Rows are points. To make a cloud, some directions were put in groups of two or more. Within a group, all points are equally far from the middle, so they leave a hole (a ring in 2 directions, a hollow ball in 3). The other directions are filled evenly. Then the cloud was stretched, turned, moved and blurred a little. How many holes are there, and how many directions does each take, smallest first?

Cloud (14 x 2):
[[-20  52]
 [-48  25]
 [-51   4]
 [ -9 -60]
 [-33 -45]
 [ -5  53]
 [-30 -47]
 [ 42 -14]
 [ 35  16]
 [ 15  43]
 [-44  29]
 [-10  53]
 [-49  24]
 [ 34  17]]
Holes: 1 (2)

Cloud (20 x 3):
[[ 13 -56  22]
 [  5  28  13]
 [  7   2  57]
 [-20  12  23]
 [ 17 -46  -3]
 [-18  33  -1]
 [-41 -22 -18]
 [-44   0  -3]
 [  7   0  60]
 [  6 -45  -6]
 [ -5  39 -17]
 [ 20 -54  13]
 [ 30 -15 -24]
 [ 14  21  30]
 [-33 -13  11]
 [-46 -18 -24]
 [  0  25  20]
 [ 13  19  35]
 [-39  16  -1]
 [ 46   8  22]]
Holes: 1 (2)

Cloud (26 x 4):
[[  6 -21 -46  -6]
 [ 42 -21   9   8]
 [  3 -16  -8 -50]
 [-16 -29 -18  38]
 [  0 -60  23 -19]
 [-25 -26 -40  -3]
 [ 34  24 -36  14]
 [ -4  38 -17  -6]
 [ -2   7   5  50]
 [ 16  39 -29  22]
 [-29 -25 -37  -4]
 [  8 -49  24 -34]
 [ 39  24 -25  30]
 [ 31  25 -38   7]
 [ -1 -31 -41  15]
 [ 41 -27   6   7]
 [-17  -5 -15  47]
 [ 27 -32 -29  18]
 [ 44  10 -30  23]
 [-18   3 -18  46]
 [ 14  -1 -35 -27]
 [  7 -38 -31  22]
 [ 42  19 -21  31]
 [ 47  -1  -1  23]
 [ 11  25 -10  48]
 [-39 -17 -31   0]]
Holes: 2 (2, 2)

Cloud (56 x 6):
[[-34  -4  -4 -19  11 -11]
 [ -3 -28  11 -15 -15 -41]
 [-11  11 -10  17   1 -14]
 [ -1  -1  31 -11 -36  11]
 [  9 -26  17  19  -7  13]
 [-25 -16 -21 -24  -2   2]
 [ -3 -25  24  19   4   0]
 [ 11 -27  17 -13   4 -26]
 [-10  -8 -30 -29  18 -20]
 [-15 -17 -25 -11  18 -19]
 [-28 -13 -16 -32  -3  16]
 [ -6 -10  -6 -21  22 -33]
 [ -2 -27  -5   2 -21  14]
 [-24   7   1 -29   5 -14]
 [ -8  10 -20 -25  13   5]
 [ 22  -3 -25 -26 -18  -4]
 [  3   2  24   7   1 -10]
 [-17 -15  22 -19 -24 -14]
 [ 30 -12 -18 -25 -22  -6]
 [ -4 -17  22   3   7  -3]
 [ 19 -36  19   4 -13  -9]
 [-40  -4  17 -31   0  -9]
 [  0 -21  29 -13  -4   3]
 [ 23 -14 -19 -13  -3   4]
 [ 30  12  13   4 -34  -9]
 [ 32  -8  19 -24 -11  -8]
 [-21 -34  -3   0  16   1]
 [ 20  33 -17  -7  16  -3]
 [ 13  23   8  -5  12  10]
 [  9  -6   7  23  13 -11]
 [ 34  -3 -17   6 -14   9]
 [  2  -8 -22  22   2   2]
 [  5   6  15  -6  -1 -23]
 [ -6 -41   9   0   5   2]
 [-20 -26  10   1 -11 -37]
 [ 24  -5 -20 -17 -16   9]
 [  2 -15  -6 -34 -28   2]
 [ -3 -39  -3   6 -28  -5]
 [  5 -35  16   3 -32  -4]
 [  4 -13   3  14 -31 -19]
 [-28 -42  14  -9 -30 -14]
 [ 20   6 -31   7  12  -9]
 [ 10 -46   8  10 -21  -2]
 [-23 -10 -15 -14  -5  18]
 [-10  -3  29 -24  -7  -8]
 [ -4  11   5  -3  14   6]
 [-27 -60  25 -10 -29 -14]
 [-24 -33   1   9 -27 -16]
 [-11  24  -4  -6 -14   1]
 [  1 -42  11  17 -28   8]
 [ -5 -16  10 -31 -33   9]
 [ 19 -14  26 -15 -25   7]
 [ 19 -46  11 -13 -10 -21]
 [ 31  -1  -7 -17 -31   1]
 [-26  -6  -2  -8  15   8]
 [ 12 -36  -1 -18 -10   2]]
Holes: 1 (3)

Cloud (86 x 8):
[[ 19  -7   2 -38  24 -18 -35  -9]
 [ 38  14  26   2  -9  22  18 -22]
 [ 40   4 -11 -53  -9  -7 -27  41]
 [ 12  34  19  11 -36   2 -29  18]
 [ 23  23 -13   8 -16 -36   0 -23]
 [ 34   0  23 -13   4  16 -45  -7]
 [  3 -12  12 -29  33  -5  18  -2]
 [ 13  21 -26   6 -34 -14 -34  26]
 [ -7 -36   7   3   4 -47 -23 -16]
 [ -3   5 -11  15 -53 -11 -36 -18]
 [  9  19  16 -19 -39  31 -37 -16]
 [ 12   0  32 -29  35  16   1  20]
 [ -6   3  37  20 -32   6 -13   0]
 [ 46   1  -8 -25  11   8 -28   9]
 [-13  10   7   2  11 -35  -1 -15]
 [-39  22  10 -36  11  22 -41   6]
 [-10  18  17 -44  17  16  -8  20]
 [-25 -18  31 -18  19 -27 -35  22]
 [ 40 -33  -7  13  20 -15 -34  30]
 [ 12 -14  -3  -6 -14 -55  16  14]
 [ 16  18   8  12  -2   6 -31  36]
 [-11 -14   8  -4  28 -44 -28  10]
 [ 19  19  30 -33   2 -33 -53   6]
 [ 34  29   2  -9 -17  -7 -17 -32]
 [  4  35  20  -3  -4  37 -45 -23]
 [-32 -24   3  -4  -8 -10   5  21]
 [  0 -31  17 -58  14 -27 -40  41]
 [ 59 -23 -11  -2   5 -54  27  34]
 [  7   1  14  -1 -18 -58  26   4]
 [  2  -2 -23 -36  11 -14 -43   5]
 [ -9 -35 -29 -29  20 -36 -22  54]
 [  7  -4  22 -49  50  -9 -19  17]
 [ 32  22 -12   3 -22   2  -8 -24]
 [  2  -2   7 -32  29  -7  16   3]
 [ 29  15  20 -35  -7 -20 -29 -14]
 [ 42 -19  36   2  -1  -2 -29 -17]
 [ 42  -1   4 -13   5 -12 -15 -29]
 [ 11  10 -14   6  26 -32 -52 -11]
 [ 13   5 -25  -4   8  32   4  24]
 [ 32 -43  18 -22  17 -40 -33  14]
 [ 29  27  -1 -38 -38 -12  -5  -6]
 [  1  16  53   3   6  -6   2   7]
 [ 20 -23  32 -16  18 -52  -6   7]
 [-28 -39  -2  -5   7  19  -3   1]
 [-22   8   9   1 -17 -21  29 -14]
 [ 15  25  43 -37   9 -25  23   4]
 [ 56 -14  -3  14   0 -37   8  20]
 [ 12  20  35  -6 -10  30 -50 -28]
 [-34   4  28  17   3   3 -39   5]
 [ -9 -11   8   1 -26   7   7  41]
 [ -7 -20  23 -14 -36 -44 -33  -5]
 [ 55  20   8  11   0 -37  -7  17]
 [-12  -4  22 -22 -33 -40 -51   4]
 [ -5   5  19  -2  28 -46 -19  13]
 [ 19 -14  32  23 -17   0  12   5]
 [ 26 -45 -24  23   9  -2 -21 -10]
 [-30  -6   3  15 -31  13   1   6]
 [ 29   2 -42  -9 -17  19   0  24]
 [ 25  -8 -17  18  -3 -19 -32  14]
 [ -2 -13  30 -47  56   6 -32  27]
 [ -6 -12   0  29   4  14 -25   6]
 [ 21 -22 -36 -13 -14 -38  22  14]
 [-18  12  46 -35  -6  12 -20  18]
 [ -7 -16  55 -34   4 -21  -7  -7]
 [ 16   3 -33  10   2  10 -42  11]
 [ 42  -8  -3 -46  -6 -19 -22  40]
 [ -5 -17  13 -42  59  12 -25  19]
 [-15  13   3  -6  23  -6   5  -2]
 [  4 -24   4 -18  10 -43  25  43]
 [ -9 -10 -10  13 -16  30 -36 -13]
 [-21   4  43 -24 -12   5 -17  25]
 [ 18 -35  15 -11   5 -54  -4  11]
 [ 49   4  24  -4  19  13 -16   9]
 [  3 -21  28 -35  15 -39 -33  21]
 [ 53  -9   4 -21  23   7 -32  19]
 [  7  24  -2  -5 -14  35  -1  -2]
 [ 47  -2  26 -22  -3 -35  -7  -3]
 [-19  22  12 -60  25  -2 -55  14]
 [ 47   4 -24   1  -8   4  13  -6]
 [ 30 -42 -19  -3  15 -36 -32  33]
 [ 40 -11   9 -13  25 -55  -4  28]
 [ 45  31  25 -12 -31  -3  -8 -11]
 [  5  14 -24  16  -5  16   3  31]
 [-25 -14  -2  -9 -33 -36 -28 -17]
 [ 10  16  56   3  -4   1  13  -2]
 [ 44  -6  30  -7 -26 -12 -10 -15]]
Holes: 2 (2, 2)
